Every row gives one point. The points of each table are mixes of a few directions, plus a little noise. Count the directions of each table, and those that both share. Where both have some left over, give the other angles between the two spaces (their principal angles), to ten degrees, smallest first.

First (6 x 2):
[[-31  -5]
 [ 26   5]
 [ 16   3]
 [ 32   5]
 [-56 -10]
 [ 13   2]]
Second (6 x 2):
[[ 19   3]
 [-13  -2]
 [-60 -10]
 [-10  -2]
 [ 33   6]
 [ 32   5]]
Directions: first 1, second 1, shared 1

First, 6 rows:
[[ -8 -16 -22 -42]
 [  6  13  17  31]
 [  4   9  12  23]
 [ -1  -1  -2  -4]
 [-10 -19 -27 -51]
 [  8  17  23  42]]
Second:
[[  6  11  15  29]
 [  8  16  23  42]
 [ 11  23  32  60]
 [ -7 -13 -18 -35]
 [ -4  -8 -12 -22]
 [ -1  -3  -5  -9]
 [ -4  -8 -11 -21]
 [ -8 -16 -23 -43]]
Directions: first 1, second 1, shared 1

First, 10 rows:
[[-14 -10  -6 -12 -15  23 -10  11  -8]
 [ 37  27  15  31  38 -60  26 -29  21]
 [ -8  -6  -3  -7  -8  13  -6   6  -5]
 [ -9  -7  -4  -7  -9  14  -6   7  -5]
 [ 18  13   8  15  19 -29  13 -14  10]
 [-10  -7  -4  -9 -11  17  -7   8  -6]
 [ 17  13   8  15  18 -28  12 -14  10]
 [-22 -16 -10 -19 -23  37 -15  18 -13]
 [-12  -9  -5 -10 -13  20  -8   9  -7]
 [  3   2   1   3   3  -5   2  -2   2]]
Second:
[[ 14  -2  17  -4  16 -17  10  14 -28]
 [-10  14 -15 -35 -11   0  11   8   3]
 [ 10  -2  12  35  21 -23   9  -4  -9]
 [  6  -6  -2  23  -8  20 -23   0  33]
 [-11  10 -11 -26  -6  -3  12   1  -5]
 [ -8  -5   3  -9   0  -2   5 -11 -22]
 [ -7  -2  -4 -12  -9  10  -4  -4   0]
 [ -5  -8  -9  55  -8  19 -25 -25  49]
 [ -9  15 -14 -34  -9  -3  14   8   0]
 [ 20 -15  24   8  13  -1 -10  13 -20]]
Directions: first 1, second 4, shared 0; angles 30

First:
[[-12  20  23  -7  22  19  10   9  -7  -6  34  -1]
 [ 14  -5  16 -16  -7   3   5  -6 -15  17 -25 -12]
 [ -1   2 -15   5  17 -22   0  11  37 -16  28  -1]
 [  4 -18 -31  28 -25 -15 -17  -2  -3 -16  -7   8]
 [ 22  -2  22  -3  27 -28   6   7  18  -6  24 -22]
 [-21  20 -21 -19 -26  48  11  23 -21  -2  -1   6]
 [ 20  -9  31 -16  -9   6   5 -14 -31  26 -37 -16]
 [ -1 -10  -2 -10  -4  -8  -2 -23  12  26 -42   9]
 [-27   1 -23  37   6  -5 -18  -6  11 -23  27  29]]
Second:
[[ 18  14  -2 -19  -2 -20 -38   4   9  11 -17   8]
 [-25  13   6   3 -15 -17  20   2  -5  -9 -20  21]
 [  0  24  16 -18   3 -13 -24 -38  10 -22 -20   8]
 [-11  -1  12 -36 -10 -21 -12   5   9  12  18  -3]
 [  6 -24 -24  21  29   0  -8   5 -19  -7 -23 -10]
 [ -2   2   1 -13 -10  -1  11   5  14   2  15  18]
 [-11   0   9  21 -12  17  26   5 -11   5  11 -19]
 [-12  15  22  16 -26   5   9   9 -17  20   5 -36]
 [  8  16   4  -4 -18  -1  -1  10  11  13   4  11]
 [ 30 -60 -45  29  59  49  16  -6   1 -25  27   0]]
Directions: first 5, second 6, shared 0; angles 50, 50, 60, 60, 70
